Each row is a point. Each copy is the shape, with its points in the same order, turned, moved and blurred by noise. Is it also mirrored, or only turned?

Shape, 6 rows:
[[ 0.39  0.30]
 [ 0.07  0.12]
 [-0.01 -0.83]
 [-0.22 -0.48]
 [ 0.32  0.40]
 [ 0.26  0.11]]
Copy 1:
[[ 0.29 -0.28]
 [ 0.08  0.01]
 [-0.91 -0.25]
 [-0.70 -0.03]
 [ 0.38 -0.19]
 [ 0.04 -0.17]]
Copy 1 is: only turned
Copy 2:
[[-0.50  0.23]
 [-0.09  0.02]
 [ 0.06 -0.85]
 [ 0.23 -0.50]
 [-0.37  0.33]
 [-0.22  0.07]]
Copy 2 is: mirrored
Copy 3, 6 rows:
[[ 0.05  0.48]
 [ 0.08  0.18]
 [ 0.79 -0.42]
 [ 0.38 -0.49]
 [-0.10  0.48]
 [ 0.10  0.23]]
Copy 3 is: only turned
Copy 4:
[[-0.57  0.03]
 [-0.32  0.11]
 [ 0.39 -0.61]
 [ 0.43 -0.23]
 [-0.67  0.11]
 [-0.42 -0.14]]
Copy 4 is: mirrored

Shape (10 x 4):
[[ 0.25  0.06 -0.47 -0.49]
 [ 0.14 -0.15 -0.02 -0.71]
 [ 0.10  0.02  0.11 -0.47]
 [ 0.39 -0.36 -0.38  0.72]
 [ 0.31 -0.25 -0.10 -0.03]
 [ 0.43  0.25  0.08 -0.26]
 [-0.68 -0.08 -0.10 -0.29]
 [-0.02 -0.02 -0.29  0.42]
 [-0.25 -0.28 -0.19  0.40]
 [-0.54 -0.62  0.01  0.91]]
Copy 1 (10 x 4):
[[ 0.24 -0.13  0.35  0.71]
 [ 0.44  0.27  0.56  0.43]
 [ 0.44  0.18  0.44  0.20]
 [-0.61  0.26 -0.45  0.38]
 [ 0.00  0.35  0.05  0.34]
 [ 0.50  0.07 -0.02  0.25]
 [-0.16 -0.15  0.80 -0.04]
 [-0.37 -0.09 -0.08  0.10]
 [-0.57  0.06  0.16  0.00]
 [-1.04  0.26  0.15 -0.39]]
Copy 1 is: only turned
Copy 2:
[[ 0.10  0.05 -0.56  0.64]
 [ 0.24  0.45 -0.46  0.40]
 [ 0.30  0.36 -0.34  0.16]
 [-0.35 -0.45  0.53  0.29]
 [ 0.04  0.10  0.03  0.28]
 [ 0.55 -0.05 -0.26  0.23]
 [-0.36  0.35 -0.66 -0.26]
 [-0.26 -0.35 -0.05 -0.03]
 [-0.49 -0.11  0.05 -0.12]
 [-0.85 -0.07  0.42 -0.53]]
Copy 2 is: mirrored
Copy 3:
[[-0.16  0.45  0.27  0.35]
 [-0.09  0.19  0.75  0.29]
 [-0.19 -0.06  0.59  0.10]
 [ 0.55 -0.22 -0.55  0.34]
 [ 0.21 -0.04  0.16  0.26]
 [ 0.04  0.11  0.34 -0.24]
 [-0.67 -0.40  0.30  0.49]
 [-0.04 -0.23 -0.41  0.24]
 [-0.07 -0.48 -0.25  0.45]
 [ 0.15 -1.13 -0.54  0.64]]
Copy 3 is: mirrored

Shape:
[[ 0.18 -0.01 -0.47  0.01 -0.40 -0.58  0.56  0.38]
 [-0.50 -0.28  0.41  0.13  0.03 -0.66 -0.59  0.26]
 [ 0.49  0.60 -0.25 -0.03 -0.42  0.19  0.28  0.04]
 [-0.44 -0.32 -0.60  0.32 -0.51  0.04  0.58  0.26]
 [ 0.33  0.54  0.01  0.22  0.19 -0.26 -0.33 -0.18]
 [ 0.27 -0.05 -0.65 -0.07  0.34  0.32  0.20 -0.21]
 [-0.43  0.60  0.38 -0.47  0.37  0.03  0.11 -0.19]
 [ 0.08  0.01  0.40  0.44 -0.30 -0.22  0.58 -0.23]
 [-0.05  0.17  0.43 -0.51 -0.55 -0.44 -0.24  0.05]
 [ 0.47 -0.29  0.14  0.31 -0.08 -0.51 -0.48 -0.54]
 [-0.53  0.11 -0.43  0.32  0.18 -0.62  0.20  0.25]
 [ 0.29 -0.02  0.46  0.33  0.33  0.10  0.59  0.03]
 [-0.44 -0.44 -0.60 -0.19  0.18  0.13  0.20  0.40]]
Copy 1:
[[ 0.30 -0.61 -0.01 -0.23 -0.31  0.26 -0.63 -0.01]
 [ 0.52  0.71 -0.69 -0.02 -0.27  0.26  0.13  0.58]
 [-0.16 -0.24  0.56 -0.55 -0.66  0.29 -0.23 -0.32]
 [-0.04 -0.43 -0.31 -0.79 -0.12 -0.43 -0.57  0.15]
 [ 0.33  0.37  0.13 -0.27 -0.28  0.66  0.34 -0.51]
 [-0.12 -0.32  0.30 -0.36  0.39 -0.05  0.14 -0.48]
 [-0.25  0.79 -0.01  0.31 -0.24 -0.10 -0.18 -0.70]
 [ 0.60  0.31  0.33 -0.56 -0.62 -0.15 -0.37  0.00]
 [-0.07  0.59  0.23  0.08 -0.48  0.48 -0.44  0.47]
 [ 0.67  0.50  0.33 -0.33  0.22  0.67  0.25  0.27]
 [ 0.41 -0.11 -0.86 -0.20 -0.06  0.11 -0.37 -0.24]
 [ 0.73  0.19  0.33 -0.11 -0.41 -0.43  0.12 -0.31]
 [-0.22 -0.36 -0.41 -0.02  0.23 -0.48 -0.14  0.13]]
Copy 1 is: mirrored
Copy 2:
[[ 0.33  0.14 -0.66 -0.19  0.46 -0.36  0.19 -0.18]
 [ 0.04 -0.79  0.21 -0.71  0.41  0.07 -0.09  0.43]
 [ 0.19  0.75 -0.01  0.14  0.05 -0.26  0.12  0.06]
 [ 0.23  0.22 -0.35 -0.60  0.28 -0.09 -0.29 -0.84]
 [-0.40  0.11  0.30  0.20  0.24 -0.33 -0.07  0.45]
 [-0.20  0.05  0.24  0.55  0.06 -0.21 -0.18 -0.63]
 [-0.08  0.07  0.50  0.20  0.52  0.80  0.18  0.23]
 [ 0.68  0.34  0.02 -0.03  0.70 -0.02 -0.53  0.13]
 [ 0.53 -0.10  0.28 -0.36  0.21  0.00  0.50  0.54]
 [ 0.33 -0.39  0.61  0.01  0.43 -0.82 -0.23  0.38]
 [-0.31 -0.32 -0.26 -0.50  0.81 -0.02 -0.19 -0.29]
 [ 0.45 -0.03 -0.08  0.49  0.35  0.26 -0.73  0.08]
 [ 0.01 -0.37 -0.15 -0.22  0.04  0.21 -0.05 -0.88]]
Copy 2 is: mirrored
Copy 3, 13 rows:
[[-0.41 -0.08  0.05 -0.13  0.47  0.23  0.89  0.08]
 [ 0.33 -0.04 -0.43  0.36  0.49  0.07 -0.21  0.71]
 [-0.50  0.24  0.33  0.24  0.14 -0.14  0.57 -0.66]
 [-0.67 -0.27 -0.33 -0.14 -0.29  0.12  0.89  0.20]
 [-0.37  0.34  0.19  0.27  0.48  0.02 -0.30 -0.29]
 [-0.49  0.33  0.09 -0.67 -0.14 -0.08  0.09 -0.35]
 [ 0.06 -0.49  0.47  0.07  0.13 -0.59 -0.33 -0.21]
 [-0.24 -0.44  0.31  0.40 -0.06  0.63  0.25 -0.17]
 [ 0.53 -0.20 -0.14  0.31  0.55 -0.15  0.26 -0.26]
 [ 0.09  0.27 -0.38  0.10  0.40  0.78 -0.34 -0.26]
 [-0.70 -0.28 -0.09 -0.15  0.42  0.03  0.15  0.58]
 [-0.04  0.02  0.75  0.10 -0.29  0.44  0.10  0.08]
 [-0.26 -0.02 -0.15 -0.64 -0.20 -0.37  0.44  0.46]]
Copy 3 is: only turned

Shape (16 x 11):
[[ 0.24 -0.04  0.53 -0.04  0.54 -0.16 -0.18 -0.23  0.36 -0.21  0.44]
 [-0.85  0.73 -0.28 -0.27 -0.79 -0.54 -0.43  0.02  0.32 -0.82 -0.15]
 [-0.15  0.13 -0.09  0.47 -0.57  0.03  0.25  0.00 -0.27  0.11  0.27]
 [ 0.13  0.50 -0.09  0.20 -0.31 -0.15  0.39  0.16 -0.16  0.60  0.13]
 [-0.28  0.43  0.04 -0.24 -0.34 -0.36 -0.46  0.13 -0.64 -0.71  0.08]
 [ 0.10  0.32  0.54  0.04 -0.38 -0.24  0.10 -0.09 -0.27  0.45 -0.23]
 [ 0.14 -0.35  0.14 -0.27  0.03  0.11  0.04 -0.62 -0.15 -0.36 -0.18]
 [ 0.45  0.50 -0.03 -0.28 -0.15  0.33  0.75  0.19 -0.25  0.31  0.15]
 [ 0.64 -0.16 -0.13  0.21 -0.44 -0.05  0.12  0.23 -0.21  0.44 -0.12]
 [ 0.09  0.30  0.71  0.40 -0.49  0.35  0.19  0.23 -0.08  0.26  0.20]
 [-0.09  0.00 -0.06  0.00  0.73 -0.25 -0.49 -0.97  0.18 -0.56  0.34]
 [-0.31  0.14  0.42  0.05 -0.24 -0.30  0.49  0.63 -0.16  0.24  0.17]
 [-0.47  0.26 -0.17 -0.02 -0.21 -0.02 -0.13  0.32 -0.15 -0.61 -0.54]
 [ 0.08 -0.37  0.38 -0.36  0.15  0.12 -0.58 -0.32  0.26 -0.26  0.47]
 [-0.30 -0.06  0.08 -0.23  0.61  0.21 -0.99 -0.59 -0.04  0.05  0.14]
 [-0.09  0.03  0.09 -0.29 -0.55  0.04  0.63  0.28 -0.56  0.58  0.04]]
Copy 1:
[[ 0.06  0.15  0.33  0.45  0.38 -0.15 -0.15  0.29 -0.32 -0.28  0.81]
 [-0.73 -0.58  0.44 -0.12  0.48  0.16 -0.16  0.00  0.92  1.18  0.65]
 [ 0.01  0.12  0.35  0.32 -0.25  0.42 -0.11  0.42  0.46  0.12 -0.26]
 [ 0.22  0.13 -0.15  0.29  0.16  0.32  0.15  0.45  0.87 -0.05 -0.06]
 [-0.36 -0.35  0.56  0.26 -0.20  0.40  0.24 -0.49  0.52  0.45  0.72]
 [ 0.16 -0.25 -0.14  0.30 -0.42 -0.08  0.00  0.44  0.67 -0.14  0.18]
 [-0.09  0.10 -0.07  0.23 -0.27 -0.18 -0.28 -0.28 -0.22  0.26  0.36]
 [ 0.57 -0.09 -0.44  0.63  0.35  0.38  0.35  0.06  0.36 -0.04 -0.18]
 [-0.03  0.28 -0.31  0.36 -0.39  0.27  0.67  0.57  0.17  0.06 -0.07]
 [ 0.20 -0.42  0.33  0.70 -0.22  0.03  0.03  0.76  0.33 -0.31 -0.23]
 [-0.38  0.72  0.46  0.24  0.38 -0.31 -0.63 -0.48 -0.09  0.09  0.93]
 [ 0.37 -0.49  0.30 -0.17  0.10  0.38  0.25  0.49  0.43 -0.17  0.10]
 [-0.34 -0.39  0.55 -0.07  0.06 -0.15  0.41 -0.36  0.39  0.62  0.08]
 [-0.47  0.02  0.04  0.39  0.04  0.03 -0.24 -0.01 -0.43 -0.22  0.89]
 [-0.85  0.27  0.22  0.33  0.19 -0.31 -0.43 -0.41  0.04 -0.52  0.69]
 [ 0.34 -0.38 -0.31  0.05 -0.25  0.52  0.19  0.16  0.50 -0.23 -0.32]]
Copy 1 is: only turned
Copy 2:
[[-0.21  0.28 -0.24 -0.26  0.39  0.48 -0.61 -0.11 -0.11  0.04  0.73]
 [ 0.57  0.62  1.13  0.17  0.54  0.60  0.49  0.11 -0.04 -0.10 -0.24]
 [ 0.21  0.07  0.37 -0.62  0.07 -0.41 -0.16 -0.02  0.05  0.48 -0.22]
 [ 0.22  0.22  0.17 -0.52  0.08 -0.60 -0.43  0.58 -0.21  0.29 -0.01]
 [ 0.33  0.56  0.72  0.13 -0.08  0.62 -0.53 -0.15  0.11  0.16 -0.31]
 [ 0.11  0.50  0.22 -0.76  0.01 -0.01 -0.57  0.70  0.22  0.27  0.13]
 [-0.26 -0.12  0.17 -0.16 -0.04  0.60 -0.19  0.22  0.57  0.59  0.37]
 [ 0.27  0.12  0.00 -0.26 -0.37 -0.33 -0.38  0.57 -0.51  0.80  0.39]
 [-0.16  0.42 -0.36 -0.30 -0.06 -0.49 -0.27  0.53  0.19  0.59 -0.27]
 [ 0.25  0.49 -0.08 -1.09 -0.08 -0.11 -0.33  0.11 -0.23  0.46  0.04]
 [ 0.00 -0.42  0.13  0.13  0.71  0.78 -0.64 -0.25  0.49 -0.04  0.66]
 [-0.27  0.51  0.51 -0.65 -0.19 -0.32 -0.27  0.24 -0.46  0.07  0.02]
 [ 0.06  0.13  0.56 -0.14 -0.18  0.65  0.13  0.30 -0.19  0.08 -0.44]
 [-0.17  0.48 -0.20 -0.03  0.11  0.52 -0.25 -0.36  0.44  0.06  0.66]
 [ 0.32 -0.08 -0.12 -0.04 -0.10  0.66 -0.48 -0.17  0.69 -0.56  0.58]
 [-0.04  0.41  0.49 -0.57 -0.61 -0.54 -0.22  0.50  0.07  0.52  0.11]]
Copy 2 is: only turned
Copy 3 (16 x 11):
[[-0.02 -0.58 -0.16 -0.32 -0.16  0.23 -0.38 -0.09  0.38  0.47  0.13]
 [ 0.64  0.25 -0.11  0.28  1.07 -0.80 -0.02  0.33 -0.30 -0.19  0.33]
 [-0.35  0.39  0.47 -0.30  0.41  0.30  0.36  0.30 -0.05  0.07  0.15]
 [-0.75  0.49  0.25 -0.30  0.47  0.31 -0.07 -0.01 -0.34  0.39 -0.05]
 [ 0.30 -0.02  0.01  0.17  0.38  0.01 -0.27  0.83 -0.40 -0.25  0.05]
 [-0.61 -0.10  0.48 -0.39  0.26  0.09 -0.21 -0.12 -0.55 -0.07 -0.18]
 [ 0.05 -0.05  0.23  0.08 -0.49  0.11 -0.04 -0.19  0.08 -0.30  0.23]
 [-0.65  0.62  0.52  0.21  0.06  0.55 -0.53 -0.11 -0.16  0.48 -0.08]
 [-1.00  0.13  0.33  0.06 -0.17  0.12  0.30  0.15 -0.38  0.35 -0.02]
 [-0.42 -0.22  0.93 -0.33  0.46  0.40 -0.04  0.02 -0.15  0.41 -0.13]
 [ 0.69 -0.20 -0.68 -0.52 -0.43  0.19 -0.08 -0.07  0.28  0.09  0.36]
 [-0.80 -0.13  0.36  0.02  0.89  0.37 -0.28  0.12  0.04  0.06  0.12]
 [ 0.19 -0.06  0.15  0.57  0.55  0.10  0.10  0.20 -0.47 -0.13  0.49]
 [ 0.29 -0.52 -0.07 -0.05 -0.30 -0.01 -0.03  0.05  0.49  0.22 -0.34]
 [ 0.61 -0.49 -0.60 -0.19 -0.21  0.39  0.21 -0.20 -0.08  0.03 -0.47]
 [-0.93  0.46  0.53  0.16  0.41  0.43 -0.17  0.01 -0.11 -0.26 -0.31]]
Copy 3 is: mirrored
